Each row is a point. The window is the flat piece filled in between its corners: a triangle in 3 columns, a solid with four corners in 4, and so on. A path goes straight from each point to the next, and from the last back to the first. List the points from which the path goes on through the window.
In the rows, 128 means zero.

Window (4 x 4):
[[142 146 104 124]
 [165 126 190 106]
 [ 68 177 106 131]
 [131  70  52 147]]
Path:
(1): [124 131 159  70]
(2): [104 120  97  66]
(3): [113 133 119 147]
(4): [142 153 121 169]
(5): [140 129  98  62]
(6): [147 149 170  68]
(7): [152 161 168 149]
(8): [119 133  78 172]
(9): [ 91 113  58  79]
(10): [120 160 150  84]
(11): [126 157 165 132]
(12): [140 142 190 157]
Through the window after points: 4

Window:
[[146 116  87 158 147 184 135 126]
 [107 124 153 118 126 133  71  98]
 [172 215 111 170 130 168 179 147]
 [ 56  99 117 119 147  79  88 101]
 [ 70 112 128 100 210 111  51  95]
 [132 118 143 110 166 149 156 124]
 [107 119 176 215 209 154 144 129]
 [232 141  98 181 131 118 152 142]]
Path:
(1): [114 125 157 138 144 136  86 145]
(2): [116 127 133 144 152 138 115  34]
(3): [138 123 136 174 183 142 140  75]
(4): [116 125 148 171 163 153 118 204]
(5): [147 118 109 151 145 174 119 170]
(6): [147 124  94 158 151 161 142  98]
(7): [156 138 135 180 150 154 175  81]
(8): [138 129 151 160 150 152 151 177]
(9): [ 79 105 145 146 166 119 103 170]
(10): [101 123 124 162 168 108 125  33]
(11): [117 125 104 138 183 108 128  45]
(12): [119 117 136 125 155 125  80 174]
Through the window after points: 1, 3, 5, 9, 11

Window:
[[140 114 120 220 105 171 155 176 119]
 [ 60 150 160  76 206 139 129 127 129]
 [ 99 132 113  55 200  92  31 150 135]
 [212 152 133 165 108 159  94  98 120]
 [178 131  70 134 130 165 158 133 132]
 [194 154 111 174  89 100 163 137 110]
 [ 95  81 153  82 249  98 106  89 139]
 [ 83 147  84 124 198 109 104  76 118]
 [133 112  89  72  77 107  64  84 125]]
Path:
(1): [187 123 127 138 126 149 116 136  66]
(2): [166 135 133 164 119 140 121 123 211]
(3): [127 135 138 119 163  99 106 107 196]
(4): [141 112 114 108 179 128 110 131  42]
(5): [118 126 118 110 178 145 105 143  43]
(6): [125 135 119 137 173 114 117 120 168]
(7): [113 147 115 155 139 133 117 122 192]
(8): [137 119 126 125 157 152 131 133  53]
(9): [150 118 109 133 157 149 100 114  60]
(10): [137 143 119 131 146 137  96 103 158]
(11): [146 141  88 138 140 139 137 115 188]
(12): [178 117  89 112 142 170 150 147  42]
(13): [142 123 120 114 154 123 107 119  70]
(14): [130 143 112 129 146 109 122 108 156]
(15): [132 142 119 173 125 138 130 143 180]
(16): [132 117 111 162 139 155 136 141  90]
Through the window after points: 3, 7, 11, 13, 15

Window, 12 rows:
[[106  94 174 176 164 153  33 122 144 127 101 123]
 [123 150  41  90 111 166 177 149  80 128 116 164]
 [133  90 115 205  86 156  74 109 156 148 158 165]
 [177 111 104  64  98 190 154  62  62 120  85 191]
 [144 105 101  71 124 118 147 166  73 140 202 170]
 [163  59  68 112 132 148 145  98 116  73  99 196]
 [ 96 121 194 153 163 148  99 161 229 177 174 145]
 [ 94 109 211 182 144 149 164 191 140 145 186 130]
 [130 166 102 111 125  83 193 105  98 131 163 144]
 [108  19 155 173 116 124  79 137 162 192  89 156]
 [223 130  73 110 127 128 171 153  80 141 122 176]
 [ 97 118 154 160 216 149 170 153 120 200 215 144]]
Path:
(1): [159 102 104 133 139 160 159 119 135 138 138  98]
(2): [133 125 128 148 135 128 137 122 120 140 120 179]
(3): [153 116 128 145 134 128 131 148 104 135 119 196]
(4): [163  85 105 121 128 150 132 131 127 161 133 110]
(5): [159  93  99  99 108 181 152  92  96 129 122 109]
(6): [141 124 108 104 119 156 140 116  91 133 107 210]
(7): [135 127 116 128 129 138 153 135 103 148 139 203]
(8): [146  93 102  97 111 168 185 118 143 142 166  88]
(9): [134  85 113 158 112 165 123 121 130 156 161 111]
(10): [123 139 131 161 139 129 114 136 131 134 136 249]
(11): [116 129 113 135 143 129 132 143 103 131 101 243]
(12): [148  78  84 110 116 168 153 126 136 135 151  89]
(13): [148  93 117 108 127 142 146 138 108 136 184 100]
(14): [122 116 134 117 134 125 140 163 107 147 170 185]
(15): [138 124 107 108 125 135 164 144  98 144 155 201]
(16): [171  98  91  99 107 164 173 109 117 153 168  80]
Through the window after points: 3, 5, 9, 11, 13

Window:
[[ 78 110 187 142 203 119 149 120 195 127 116 120 171  89]
 [115 167 101  96 159 105  19  99 113 108  85 186 149 133]
 [178  13 151 119 149  83 197 169 130 125 113 119 221  82]
 [ 70 125 172  76  65  93 111 133  89  77 196 133  69 104]
 [ 46  86 119 152 109 135 146 121  83 111 108 172 164 121]
 [175 150  70 139  91  37  98 203  71  74 170 142  69 135]
 [160 149 187 154 162 112 168  91  89 140 114  95  95 114]
 [126  63 209 150  32 129 141 152 126 123 110 102 106  50]
 [134 136 145 157 182 137  77 131  69 112 200 144  74 132]
 [121 126 138 135 132 161 119  37 184 155 136  90 149  89]
 [138 185  89  81 166 147 104 167 108  99 154 155  98 137]
 [183 152 139 144 107 151 132  77 146  35  94  64 159 122]
 [ 74 135 127 106 195  86  62 181  75 154 114 104 149 145]
 [ 97 142 144 161 125 143 122 117 103 144 126 193 230 185]]
Path:
(1): [124  72 144 102 118 117 123 143 146 104 123 138 100 160]
(2): [ 81 148 143 142 138 102 106 142  87 108 170 136 171  65]
(3): [151 182 144 128 174 112 117 121  65 125 150 136 173  60]
(4): [130  94 144 136 111 113 104 143 149  96 124 102  83 176]
(5): [111  91 157 101 130 108 135 129 141 123 119 102 119 171]
(6): [111 168 125 162 126 103 116 137 102 104 116 154 192  16]
(7): [133 158 146 152 158 115 116 129  92 114 150 131 127  91]
(8): [117  70 158 106 146 150 120 109 134 114 129 113  87 194]
(9): [124 100 146 104 140 112 104 127 136 107  96 142 132 154]
(10): [121 143 125 162 120 116 113 120  88 120 141 135 189  23]
(11): [132 150 137 152 136 122 112  95 109 135 141 132 178  56]
(12): [117 109 149 124 125 142 127 101 152 129 124 113 126 135]
(13): [130  88 133 110 119 108  88 143 136 108 118 121  98 177]
(14): [121 164 107 144 117 113 119 146  84  92 157 161 160  81]
(15): [131 164 143 124 147 110 133 136  62  96 125 112 213  51]
(16): [150  79 150 130 146 112 154 135 141 130 125 130 120 142]
Through the window after points: 7, 9, 11, 15

Window (14 x 14):
[[166 105 109 106 187 115 116  98 129 147 134  97 107 138]
 [123 177  51 132 139 240 126 164 136 110  44 198 103 124]
 [180  57 117 175 139 197 143 152 126 107 111 135 131 131]
 [102 135 129 153 186 118  49 182 121 145 128 102 159 137]
 [ 93 112 187 115 138 102  63 206 117  65 138 205  24 156]
 [171  75 137  90 187 116 119 179  31 143 141  79  87 164]
 [143 129 152 190 141 196 122  93  99 122 128 124 112 111]
 [ 96 119 129  73 149 171 109 102 133 132  93 144 162 244]
 [139 121 127 111  45 184 148 160 115  75 156 151 109 135]
 [172 148 129 144 168 133 132 132 138 165 102 124 119 186]
 [105 116 122 130 108 139  82  97 132 140  75 104 127 213]
 [ 80 118 146 110 122 140 173 113 151  96 108  92 117 203]
 [150  44 100 122 149  94 171 135  73 221 187 171  94 112]
 [120 113 113 147 135 166  83 144 135 192 183 127  69 150]]
Path:
(1): [140 105 104 169 179  85  90 130  85  82 174 137 122 201]
(2): [137  99 137 129 144 172 110 167 122 145 103 119 117 130]
(3): [149 104 186  90 144 140 115 145 117 171 108 102  99 138]
(4): [124 104  75 155 165 144 131 141  74  80 154 126 101 184]
(5): [127 133 121 153 150 158  98 140 113  88 127 148 103 182]
(6): [121 102 162 113 125 148 107 158 132 127 106 135  94 139]
(7): [143  72 170  77 126 179 126 158 162 150  96 130  89 118]
(8): [127 148  83 162 125 153 130  99  75 104 132 151 114 213]
(9): [117 136  85 176 166 141 150 127 109  94 134 133 110 187]
(10): [176 118 186 103 125 166  93 134 136 189 101 119 118 128]
(11): [139 102 170 100 137 171 106 111 160 166  61 146  75 111]
(12): [133 105 115 135 131 145 133 145  94 109 157 144  96 179]
Through the window after points: 1, 3, 9

Window, 14 rows:
[[ 78  63  59 130 137  67 177 147 156 142 139 126 110 138]
 [100 165 136  69 109 147 124  49 102 132 156  45  77 125]
 [117  87 154 108 113  67 151 170 141  99 120 141 120 125]
 [158  71 107  82 132 149 147 111 159 152  57 187 123 170]
 [141  64 108 181 176  76 155 135 114 119 137  94 112 121]
 [159 143 119  62 163  69 136 104 166 162 110 160 146 159]
 [109  31 111 124 143 110 105 111 151 134 179 125 140 109]
 [ 28 185 194  63 156 162 105  32 105 170 100  41 112 136]
 [ 83 203 155  94 129 170 135  90 172 143 105   7 129  90]
 [111 125 105 197 120  93 125 163 150 121 157 158 118 138]
 [104  92  78 128 169 109 143 177 110  83 165 125 150 141]
 [143 157 159  55 123 145 211  76 140 190  86 185 167 127]
 [166 117 146  59 129 147 164 156 142 236  96 161 131 160]
 [109  86  86 160  95  66 126 144 111 116 135  89 175 147]]
Path:
(1): [128 145 121  69 121 130 126 133  99 168  80 158 128  86]
(2): [118 132 148 108 136 110 199  97 170 145 122 103 135 194]
(3): [108 105 139 144 123 105 169 131 162 111 167 119 138 196]
(4): [124 114 108 134 129  99 124 142 137 141 116 148 123 117]
(5): [126 121 105 110 151 105 137 124 130 158 107 152 130 105]
(6): [131  93 158  74 140 124 162 104 174 128 142  98 122 215]
(7): [ 94 129 136 132 130 132 176 109 180 124 161  83 146 195]
(8): [104 146 120  94 120 118  99 123 122 158 104 129 118  80]
(9): [125 114 102 106 145 106  99 140 107 135  97 142 110  52]
(10): [115  84 136 143 135 104 176 127 158 138 167 108 140 200]
(11): [134  85 121 122 141  92 168 134 162 137 152 129 139 181]
(12): [133 100 101 105 128 111 113 139 126 152 103 152 125  77]
Through the window after points: 3, 9

Window, 14 rows:
[[114 102  83 144 204  68 112 134 135  41  93 128  70 129]
 [117  36 166  85 113 109 119 185 107 139 175 152 135  96]
 [127 197 107 143 109 124 135 115  70 177 146 145 145 114]
 [131  78  49 124 244 137 143 172 162  93  43 150  46 129]
 [157 212 152 105 121 123 185  78 126 124 163 157 129 216]
 [145  62 126  80 105  87 139 126 107 153 114  84 130 103]
 [109  58 128  70 153 127 192 127 119 107 246  84 163 113]
 [143 182 124 133 101 140 168  96 166  95 119 158 181 120]
 [164 156 136 130 149 158 108 149 100  97 104 102 187 142]
 [ 78  24  92 210 201 133 136 173 125 110   7 130  94 145]
 [ 67  79 186  73 100 145 114 160 118 145 160  63 124  71]
 [117  67 116 100 153 136  82  91 138 139 163 121 124 123]
 [153  84 181 106 170 121 137  94  97 126 161 118  98  62]
 [174 164 131 151  31 172 157 122 106 128 178 119 130 151]]
Path:
(1): [148  98 137 134 183 102 119 149 158 121 126  87 119 133]
(2): [150 136 131 140 150 119 125 169 153 147 162 105 130 139]
(3): [125 116 145  98 124 160 130 112  82  86 104 114 169 109]
(4): [119  90 131  69 130 142 148  95  68  83 139 130 147  87]
(5): [121 106 127 134 172 114 138 157 147 136 142 103 128 143]
(6): [126 101 131 139 166 122 130 157 131 137 125  95 111 128]
(7): [119  81 117 127 139 147 136 119 110 100 111 138 132 121]
(8): [ 68 136 126 122 106 136 114 100  79  81  91 126 130 124]
(9): [184 123 125 127 166 126 172 141 159 156 166 103 122 141]
(10): [191 163 148 164 162  78 148 136 132 147 214  87 119  96]
(11): [118  78 140  95 122 142 135 112  97 123 111 129 120 110]
(12): [116 108  73  80  92 182 118  82  68  94 114 157 115 117]
(13): [128 107 142 122 155 113 147 150 133 120 160 101 141 121]
(14): [156 113 168 161 126  81 106 159 201 140 122 117 136 174]
(15): [106 116 111  96 105 173 160 116  60 104 154 113 110  87]
(16): [115  99 104  99 151 135 147 130 108 114 100 147 122 111]
Through the window after points: 2, 6, 10, 12, 14

Window, 14 rows:
[[110 102 124 144 129 140 135 129 169 160 136 120 135 130]
 [ 79 123 143 118 131 120  87 159 152 123 101 138  85 134]
 [173 138 177 116  86 174 182 156 125 163 164 140 144 111]
 [133  87 128 139 169 139 113  88 114 122 141 104  84 159]
 [134  91 115 132  81 139 131 125 118 162 144 133 126 126]
 [103 152 137 111 112 128  82  99 157 169 111 135 117 133]
 [137 117 131  85 138 161 107 148 129 173 117  84 134 138]
 [150 158 119 126  69  76 249 103 121 118 106 158  90 123]
 [ 91 106 159 107 127 182 119 109 148  87 114 141 110  86]
 [117 113 135 134 134 110 126  94 149  46 147  85  91 113]
 [ 66 140 142 146 106 175 104 131 139 140 122 113 110 108]
 [ 76 118 173 126 120 120 116 111 132 121 119 110 137 114]
 [ 97 155 102  97 161  92 114 151 125 138 151 122 151 134]
 [118 183 132 146 127 112 101 121 131  97 100 121 220 123]]
Path:
(1): [105 159 126 117 106 133 120 118 149  90 132 118 188 165]
(2): [ 83 123 142 106 102 164 114 127 158 120 125 113 120 162]
(3): [116 126 142 139 138 118 112 113 124 140 120 130 115  96]
(4): [125 122 131 131 119 123 124 118 128 154 123 123 120 104]
(5): [102 126 131 122 100 143 135 121 154 132 129 133 123 148]
(6): [ 92 118 130 116 117 153 124 126 139 122 128 121 115 162]
(7): [133 120 140 138 137  86  94 144 133 151 115 134 101  69]
(8): [142 132 135 148 150 125  83 127 132 145 105 100 123  80]
(9): [ 84 111 138 105 110 161 125 126 143 118 154 118 137 157]
(10): [105 123 132 112  99 140 137 115 140 109 134 126 130 163]
(11): [130 131 134 148 122 104 143 117 122 139 121 133 115  80]
(12): [122 156 139 149 137 113 104 126 123 126  98 125 168  97]
Through the window after points: 2, 4, 6, 12

Window, 14 rows:
[[111 129 176 101 134 153 120 113 142  76  61 137 112  99]
 [ 51 184  87  83 151  90 108 174 126 107  89  82 128 147]
 [105 180 150 160 110 133 121 205  93  60  75 172 125 130]
 [120  95 149 126  98 185  91 156 204  64 164 183 208 118]
 [147 156 120 148 110 125 144 154 199 108 158 122 135 129]
 [117 152 189  67 110 184 147 161 108 150 139  99 141 100]
 [ 97 117 146 145 108 108 162 149 152 109 107 143 210 144]
 [101  80  88 140 125 222  85 177 120 209 140 111 132 129]
 [108 211 102 113 167  87 141 131 137  95 146 142 156 159]
 [211 169 130 149  61 159 103 155 119  88 108 143 130 140]
 [157 104 159 142 189 140   7  93 172  70 154  45 120  89]
 [100 148 131 104 170  20  92 124 179 122 150 140 148 142]
 [122 185 119 139  54 104 132  97 106 176 225 120 124 137]
 [181 114 149 119  66 146 165 135 107  92 172 148 109 135]]
Path:
(1): [103 156 170 119 123 128 107 117 147 112 128 125 105 207]
(2): [130 141 111 120 135 112 116 149 130 116 121 120 144  67]
(3): [124 159 105 128 125 120 127 149 126 104 121 146 145 101]
(4): [108 151 169 110 137 147 118 133 146 104 123 121 133 171]
(5): [126 125 159 138 125 143 104 135 165 103 142 131 154 154]
(6): [108 130 108 118 117  99 120 147 135  88 122 123 183  61]
(7): [129 125  85 140 121  97 146 158 151  93 124 151 195  65]
(8): [107 139 168 135 109 140 130 144 156 116 127 123 152 176]
Through the window after points: 3, 5, 7

Window (14 x 14):
[[192 151 120 130 109 150 177 124 122 100  61  59  97 163]
 [132 180  70 142  45 124  96  92 124 124  70 138 132 119]
 [129 106  51 202 144 198 136 184 149 159  79  62 132  96]
 [135 147  93 133 101  62 182  87 126 160 178 131 155 160]
 [ 93  61 164 121 139 140 109 141 178 164  57 103 144  94]
 [177 174 120 110 164  73 150 178 104 143 149 161 128 183]
 [140 168  85 123 202  58 154 142 170  62 104 165 130 120]
 [ 98 167 188 126 117 120 163 224 145  57 115 120 144 114]
 [162  71  99  67 166 169 159  94 136  87  96 142  96 110]
 [193 139 105  76 163 160  50 159 144 129 138  45 126 149]
 [ 87 129  71 163  57  81 160 169 130 109  95 139  87 132]
 [211  83 204 157 161  34 138 140 146 169 173 149 137 104]
 [ 94 190 105 128 123  93 106  51  95  98 117 124 100 110]
 [140 139 101 119 137  64  95  64  83 105  60 100 174  75]]
Path:
(1): [152 175  99 114 131 103 162 140 151 139 100 122 109  84]
(2): [121 103 112 142 125 114 117 116 131  97 111 130 153 158]
(3): [111 139 112 183 124 114  97  98 123  69 108 131 172 175]
(4): [131 152 106 106 116  91 134 123 128 143 119 127 118  93]
(5): [151 167  98  98 133 120 137 143 149 159  94  93 101  69]
(6): [140 110 108 138 138 126 113 129 131 121 107 101 147 139]
(7): [128  97 133 161 146 104 100 125 130  94 103 157 147 160]
(8): [120 156 114 105 135  83 155 161 149 127 123 126 125  81]
Through the window after points: 1, 5
